Each row of a before or after table is a point. One or more steps were done to the points. Then noise was added and the rows were shuffled. The steps act on columns, c1 being the first. Write out the steps. A step turns or swaps two columns, mirrors them in a line or flattens them onto one, adds a multiple of one to another, or multiplies or shifts one. Angles are multiples of 10 degrees, from the lower column toward the higher: turns from -170 to 170, lines from 10 to 170 but not 90. Use the fewest steps. Two steps may share a column if one is a turn and the other turns, adds or multiplies; they go together, in the order done. Otherwise the lowest column goes first.
In the rows, 128 means zero.

Before (9 x 3):
[[168 138 124]
 [157  63 143]
 [107 174 115]
 [ 43 107  68]
 [160  82 114]
 [150 242  77]
 [158  94 131]
 [156 132 111]
 [171 147 153]]
After (9 x 3):
[[214 107  64]
 [ 65  71  77]
 [ 83 137 153]
 [108 136 114]
 [119 171 125]
 [109 169 110]
 [121 187 138]
 [125  92 114]
 [ 86 135 123]]
Steps: multiply c2 by 0.7; turn c1 and c2 by 150 degrees

Before (14 x 8):
[[153 127 106 165 140  86 112 133]
 [125 110 106  98  98 115 147 130]
 [ 97 102 144  96 103 137 140 111]
 [141 102 106 113 127 166 163  88]
 [139 128 115 179  98 104 135 156]
 [146 142 122 185 121 100 119 129]
 [127  89 149 102 109 111 144 110]
 [104 125 106 159 131  96 122 142]
 [122 124 108 189 113  99 106 139]
 [113 132 126  87  95 127 132  97]
 [118 109 142 111 109 123 148  98]
 [130 116 103 173 132 115 104 161]
 [130 141 150 114 136 128 161 124]
 [107 116 118 132 116 100 162 109]]
After (14 x 8):
[[117  90 145 102 110 112 142  69]
 [139 143 124 185 107 100 121 131]
 [109 112 106 100 102 117 148 135]
 [112 122 102 156 150  94 123 170]
 [109 110 142 111 118 120 150  37]
 [153 126 107 164 118  86 114 142]
 [131 115  98 175 130 116 107 229]
 [ 94 132 125  88 109 129 134  35]
 [134 137 149 112 137 127 160 116]
 [115 123 110 189 124 100 104 162]
 [136 102 103 116 114 164 163   9]
 [118 129 116 179  86 102 131 211]
 [ 91 103 146  95 131 134 143  78]
 [104 114 119 128 136 100 165  70]]
Steps: turn c1 and c5 by -40 degrees; multiply c5 by 1.3; multiply c8 by 3

Before (10 x 11):
[[ 76 120 113  76 138  95 147 161 139 134 116]
 [124  82 105 176 157 138 103 179 157 111 142]
 [117 135 121  51  39 105 100 167 144 155  96]
 [124 164  33  51 144  82  80  89 188 131 232]
 [122  80 106 157 141 125 120 182  98 187 142]
 [111 114 101  57  86  96  85 165  86 100 150]
 [114 149 148 170 130 135 102 199  99 136 176]
 [ 95 112  97 155 164 201 105 151 112 135 133]
 [127 113  88  37 132 118 118  51 196 118 240]
 [166 112 114 146 174 161 149 176 111 134 107]]
After (10 x 11):
[[ 92 126  69 113 137  96 118 165 140 130 147]
 [115 165  14 174 142  85 135  89 196 131  18]
 [111 144 175 131 125 130 137 202 104 137  76]
 [107  88 161 172 155 140 147 180 165 107 112]
 [154 105  30 112 132 122  96  55 194 117  25]
 [ 81 135  52  96  36 109 168 169 142 162 147]
 [119  77 143 159 141 134 128 181  98 189 117]
 [ 73 116  49 120  88  95 158 169  87  99  96]
 [ 72 114 138 168 165 199 146 153 110 124 116]
 [177 114 138 150 177 163 118 174 112 132 155]]
Steps: turn c7 and c11 by 160 degrees; add -1 times c7 to c1; turn c3 and c4 by -60 degrees

Before (8 x 18):
[[169 178 141 129 149 204 150  80 153 144 171 132 114 137 108 101  98 160]
 [139 104 174 130  85 107 116 161 160 139 118 180  47 197 150 133 157  98]
 [111 118 241 102 137  99 157 128 125 150 125  97 162  71 133 150 190  68]
 [ 69 159 188 118 167 152 220 145  97  96  99 112  76 100 141  87 173  49]
 [112 173 112 127 109 120 116 130  68 102 208 139  74 137  81 164 150 204]
 [ 26 155 119 164  62 174 177 111 146 122 147 182 165 135 134  70 132 163]
 [178 110  95 148 157 103  87 190  59 102 106 139  58 103 128  92  92 175]
 [ 72  80  39  78 115 111 155 113 178 125 133 105 126 139 142 203  76 115]]
After (8 x 18):
[[108 172 144 124 107 113 120 188  61 102 207 154  74 138  81 165 150 200]
 [141 111 179 132  89 109 114 217 158 135 116 173  45 197 167 127  90  96]
 [117 121 222 107 142  96 156 181 126 149 120 100 157  65 123 149  45  68]
 [ 65  81  47  73 113 102 156 176 185 121 134  99 124 134 136 203 190 110]
 [168 178 106 127 153 205 153 144 156 148 171 139 118 138 114 103 102 162]
 [ 66 153 188 127 168 146 222 204  97  93  99 113  79 105 131  86  82  44]
 [ 25 154 133 162  56 173 178 171 148 125 149 171 171 129 151  70 138 167]
 [178 112  78 145 159 104  85 254  64 100 105 142  51 103 129  89 147 173]]
Steps: turn c3 and c17 by -70 degrees; shift c8 by 60; turn c12 and c15 by 20 degrees

Before (12 x 24):
[[119 118 135 133 130 118 120 130 154 129 145 115 156 112 131  92 146 140
  144 172 133 143 107 110]
 [141 121 140 157 126 117 148 108 130 137 101 124 119 158 150  93 140 150
  141 148 126 132 151 104]
 [125 122 139 106 136 113 138 138 111 110 156 128 131 125  98 126 124 125
   99 150 143 110 137 109]
 [ 93 144  97 145 110 134 157 137 133 127 140 121 130 140 145 124 143 131
  126 114 142 136 144 116]
 [108 122  93 164 151 144 165 139 129 115 158 119 126 136 113 132 119 146
  176 120 111 159 136  97]
 [117 131 107 131 125 141 106 143 142 110 128 131 101 168 120 118 116 161
  146 134 127  88 119 151]
 [130 138 143 137 107 140 139 105 130 136 118 105 116 128 133 118 115 122
  151 132 129 149 129 102]
 [119 129 119 128 139 103 135 121 160 121 147 135 125 131 148  95 127  90
  147 156 141 110 140 116]
 [144 145 126 132 139 124 129 127 132 119 137 130 130 156  66 112 134 156
  122 126 129 114 116  99]
 [138 116 155 142 159 137 134 124 145 164 113 134 131 144  79 143  98 134
  145 149 123 136 122 120]
 [125 124 133 148 137 143 130 135 134 156 111 120 106 126 114 149 132 117
  153 113 125 171 104 128]
 [143 156 114 119 155 121 122 147 111 147 106 124 125 156 129  98 119 133
  100 133 123 152 121 123]]
After (12 x 24):
[[131 125 130 148 137 133 132 137 133 103 112 120 105 121 113 151 133 117
  155 111 116 171 103 129]
 [135 130 102 132 127 130 106 142 147 146 126 132 102 248 119 118 114 161
  146 132 133  87 118 151]
 [129 139 140 138 107 131 135 105 126 121 117 105 118 129 132 118 114 123
  152 131 125 152 131 102]
 [111 122 150 106 137 103 137 137 123 141 156 129 131 119  98 125 123 124
  102 151 148 109 137 109]
 [141 146 117 133 141 114 129 127 113 137 135 130 129 212  68 109 134 156
  123 127 134 116 116 100]
 [146 116 121 131 131 108 122 130 149 124 146 116 155  79 131  94 143 138
  144 171 133 141 106 113]
 [124 156 117 118 156 109 121 147 106 110 105 125 127 212 129  97 119 133
   99 131 115 152 121 123]
 [119 121  98 165 152 135 165 138 147 145 158 120 127 152 111 129 118 146
  175 122 115 160 137  98]
 [137 124 132 158 125 106 147 107 118 120 102 123 121 218 149  95 141 152
  142 149 123 132 150 104]
 [146 116 139 140 161 127 136 123 126  97 111 133 128 175  80 143  98 134
  145 149 109 135 120 119]
 [114 144 107 145 109 123 156 137 162 124 143 119 130 165 144 124 146 130
  125 113 142 136 142 115]
 [151 128 104 129 139  90 135 121 153 129 146 133 128 139 148  94 127  93
  147 157 143 109 137 116]]
Steps: turn c1 and c9 by -60 degrees; add -0.7 times c1 to c3; shift c6 by -10; mirror c10 and c21 in the line at 100 degrees; multiply c14 by 3
